Rows are points. The window is the flat piece filled in between its corners: a triangle in 3 columns, a solid with four corners in 4, and so on. A path goes straight from each point to the next, and from the last back to the first. List the points from which the path goes on through the window.

Window (4 x 4):
[[  7 -43 -12   0]
 [ 20  -6   8  13]
 [  9 -21 -35  -3]
 [-26  35  57   0]]
Path:
(1): [ -1   9  19 -10]
(2): [-34  11  26  38]
(3): [-16  20  42  32]
(4): [ 17   7  38 -18]
(5): [ -8  17  28 -11]
(6): [-25  13  31  22]
(7): [-27  20  45  27]
(8): [ -1  30  42 -39]
(9): [ 28 -22 -13 -34]
(10): [  9 -55 -38  39]
(11): [-26  25  47  13]
(12): [ -2  33  47 -40]
Through the window after points: 1, 5, 7, 11

Window (6 x 6):
[[  -9   21   47   -7    7  -16]
 [  33  -37   11  -13    2   -5]
 [  15  -12   -6  -19  -20   12]
 [   2   19    9   19   21  -22]
 [  14   15    7  -70   36   -6]
 [ -29 -101  -15    4  -34   15]]
Path:
(1): [  0  17   2  -9 -10 -60]
(2): [ 20  39  29 -26  -1 -44]
(3): [ 10  23  18 -11  64  22]
(4): [  1 -28  26   3  22  20]
(5): [ -6 -23  -6 -41 -21 -45]
(6): [ -4 -69 -22 -11 -41 -25]
(7): [-19 -50  10   0   0  53]
(8): [-9 10 45  4 29 31]
(9): [  3   6  18 -24 -23 -45]
(10): [  0 -39 -21 -22 -38 -39]
(11): [  9 -29   2 -19 -12  27]
(12): [-14  -8  16 -17  43  23]
(13): [ 23 -12   1 -30 -10 -48]
(14): [-18 -52  -2  -8 -30 -16]
(15): [ -6 -65   2   2  -3  32]
(16): [-6 10 47  0 20 15]
Through the window after points: 6, 8, 14, 16

Window, 8 rows:
[[ 19  13  18  11 -10 -86   1  27]
 [ -5 -38  26 -22 -20  18  -4  39]
 [ 16 -48   3 -40  10   3  60 -35]
 [  7  -2 -10  15  20  41  18   6]
 [ 63   5  17  56 -29  34   1  -3]
 [  3   8 -69  31 -24 -11 -39 -29]
 [ 10  30 -26 -32   1 -23 -50  16]
 [ 46 -18  23  -6 -30  -3 100  19]]
Path:
(1): [  4  -3  17   4 -13   7  22  -3]
(2): [-17  29  -9   7 -29 -21 -21 -35]
(3): [ 36   1 -41  24  -5 -29   3  -5]
(4): [ 37 -42 -22  15  16   5   8  18]
(5): [ 12  18  25  -5 -24   9  35 -33]
(6): [ -9  25  27  22 -57  -6  11   8]
(7): [ 46 -18 -13  -3   5  -1 -12  42]
(8): [ 64 -60 -33 -23  15  -3  39   7]
(9): [  4 -26  10 -26   0   1  47 -29]
(10): [  2  15  -9   5 -12   7  18 -17]
(11): [ 29 -15 -23   1  11   1  12   1]
(12): [ 70 -16 -33  12  10 -21  28  28]
Through the window after points: 4, 8, 12

Window:
[[  2  18 -85  -9 -19   3   8  27  21]
 [-19  18 -51  -4  24   9  59   1  -8]
 [  1   4   1 -14  21  24  -5   8   8]
 [-15 -32 -15  54   0  13   0 -17  23]
 [-60  83  67  25 -12 -67 -50 -46   5]
 [-42 -12 -30  17   7  13  -8  24 -13]
 [  3   6 -28 -14 -17  -4  45  52   2]
 [-31 -61 -27 -94 -50  10  29 -53   0]
 [-12  12 -33 -30  35 -39  24  48  25]]
Path:
(1): [ 29 -39 -39   2   3 -17  11   2  -7]
(2): [-41 -13 -34  10  -1  40  30  10  30]
(3): [-35 -10 -35  -4  -6  20  15  12  26]
(4): [ -6  11 -50   3  -2 -18 -19  20 -40]
(5): [ -6  -1 -26 -10   7 -41   0 -27 -17]
(6): [-42  19  -4  -7  -2  10  12  -7  17]
(7): [-51 -15 -26  14   1  20  13  11  39]
(8): [ 19  -7 -14  13   1 -21   9  -2  -7]
(9): [ 27  -8 -38 -21  12 -22   9   6 -35]
(10): [-26  14 -23  -8 -10   1  19  -3  25]
(11): [-59   0 -33  31  11  23   9   5  51]
(12): [ 31 -28  -7  12 -16 -14  -4 -14 -30]
(13): [ 23 -27 -55 -26 -17 -21  -3 -18 -29]
(14): [-47 -16  -8 -30 -19  18  29   1  20]
(15): [-38  13 -13 -34 -19  23  30  17  58]
(16): [ -4  -1 -49 -23   9 -23  -8  13 -51]
Through the window after points: 3, 7, 11, 13
